Rows are points. To make a cloud, some directions were put in groups of two or more. Within a group, all points are equally far from the middle, so they leave a hole (a ring in 2 directions, a hollow ball in 3). The other directions are filled evenly. Then the cloud was stretched, turned, moved and blurred a little. Count the holes, and give their numbers of directions, smallest first.

Cloud:
-0.020, -0.064
-0.016, -0.070
0.001, -0.048
0.046, 0.050
-0.007, 0.012
-0.049, -0.024
-0.021, -0.027
0.009, 0.079
-0.067, -0.005
0.065, -0.030
0.027, 0.057
0.004, -0.048
0.002, 0.044
Holes: 0

Cloud (19 x 3):
-0.015, 0.007, -0.072
-0.008, -0.051, 0.030
-0.015, -0.034, -0.012
-0.068, -0.091, -0.033
-0.079, -0.045, -0.053
-0.070, -0.019, -0.064
-0.028, 0.006, -0.050
-0.011, -0.044, 0.006
-0.012, -0.064, -0.003
0.002, -0.034, -0.036
0.003, 0.024, 0.004
-0.017, -0.049, 0.018
0.035, 0.035, 0.010
-0.077, -0.053, -0.007
0.034, -0.031, 0.028
0.006, -0.022, -0.015
-0.117, -0.011, -0.049
-0.050, 0.003, -0.010
0.056, 0.023, 0.022
Holes: 0

Cloud (26 x 4):
0.011, -0.020, -0.048, -0.059
-0.046, 0.051, -0.014, 0.011
-0.064, 0.043, 0.019, 0.001
-0.013, 0.051, -0.040, 0.013
0.019, 0.040, -0.055, 0.011
0.007, 0.048, 0.061, -0.015
-0.005, 0.071, 0.015, -0.061
-0.056, 0.005, -0.001, -0.088
0.062, 0.067, -0.012, 0.038
0.033, 0.007, -0.063, -0.011
0.021, 0.039, 0.030, -0.071
0.029, -0.005, -0.011, 0.069
0.072, -0.016, 0.016, -0.006
0.016, 0.016, -0.008, -0.098
0.040, 0.022, -0.062, -0.001
0.033, -0.005, -0.008, 0.072
0.077, -0.003, 0.002, 0.061
0.020, -0.037, -0.011, 0.016
0.078, 0.051, -0.002, 0.061
0.096, 0.010, -0.009, 0.038
-0.012, -0.022, 0.035, -0.031
0.042, 0.015, 0.025, -0.064
-0.006, -0.039, -0.010, -0.029
-0.016, 0.076, -0.019, -0.019
-0.012, 0.066, 0.011, -0.071
-0.029, 0.044, 0.056, 0.019
Holes: 2 (2, 2)

Cloud, 48 rows:
-0.082, -0.031, 0.003, -0.035, -0.026, 0.004
-0.005, 0.000, 0.053, 0.009, -0.027, -0.031
-0.054, -0.007, -0.021, 0.012, 0.037, 0.082
0.051, -0.042, 0.011, 0.053, -0.058, 0.033
0.044, 0.014, 0.064, 0.029, -0.011, 0.088
-0.054, 0.008, 0.002, -0.072, 0.019, 0.026
-0.013, 0.021, 0.022, -0.084, -0.011, 0.040
0.023, 0.023, 0.038, -0.072, -0.061, 0.057
-0.014, -0.042, 0.015, -0.058, -0.004, 0.078
-0.057, -0.023, 0.000, 0.030, 0.055, 0.054
0.052, 0.034, -0.009, -0.053, -0.078, 0.016
-0.046, 0.035, -0.033, -0.064, 0.017, 0.009
0.002, -0.030, 0.003, 0.029, 0.070, 0.085
-0.028, 0.009, 0.037, 0.039, -0.033, 0.053
0.031, 0.048, -0.005, 0.052, -0.007, -0.003
-0.031, 0.025, 0.067, -0.007, -0.030, 0.011
0.060, -0.021, 0.058, -0.028, 0.005, 0.043
0.026, -0.061, -0.031, 0.009, -0.076, -0.022
-0.002, 0.078, -0.036, -0.012, 0.020, 0.074
0.039, -0.026, -0.039, 0.002, -0.115, -0.005
0.034, 0.073, -0.029, 0.034, -0.002, -0.001
-0.006, 0.084, -0.058, -0.016, 0.031, 0.008
-0.021, 0.087, 0.000, -0.021, -0.035, 0.023
0.021, -0.061, -0.047, -0.009, -0.008, -0.001
-0.036, -0.019, -0.074, -0.021, -0.017, -0.048
-0.029, -0.054, 0.043, -0.034, -0.091, 0.023
-0.056, -0.012, 0.025, -0.032, -0.082, -0.005
-0.047, -0.028, -0.017, 0.046, 0.045, -0.006
-0.046, 0.010, 0.043, 0.025, -0.027, 0.020
-0.045, 0.021, -0.075, 0.008, 0.014, 0.062
-0.013, 0.077, -0.035, 0.005, -0.062, -0.007
0.028, -0.080, 0.018, 0.028, -0.055, 0.023
-0.028, 0.026, -0.073, 0.002, 0.022, 0.073
0.069, 0.057, -0.033, 0.031, -0.013, 0.044
-0.007, 0.035, -0.069, 0.043, -0.069, 0.018
-0.018, -0.061, 0.012, 0.005, -0.049, 0.084
0.012, 0.022, 0.058, -0.018, 0.021, -0.012
-0.010, 0.020, -0.092, 0.011, 0.014, 0.063
-0.035, 0.057, 0.032, -0.027, 0.049, 0.057
0.014, 0.072, -0.038, 0.024, -0.035, -0.024
0.019, 0.022, 0.018, 0.062, -0.010, 0.012
-0.016, -0.053, 0.030, 0.006, -0.043, -0.040
-0.001, 0.030, 0.021, 0.019, 0.091, 0.047
-0.016, -0.012, -0.004, -0.017, 0.069, -0.020
-0.062, -0.031, 0.001, 0.033, 0.048, 0.010
0.027, -0.083, -0.002, 0.030, -0.041, 0.021
-0.023, -0.040, -0.010, -0.059, -0.023, 0.062
-0.058, -0.052, 0.027, -0.031, 0.037, 0.005
Holes: 3 (2, 2, 2)
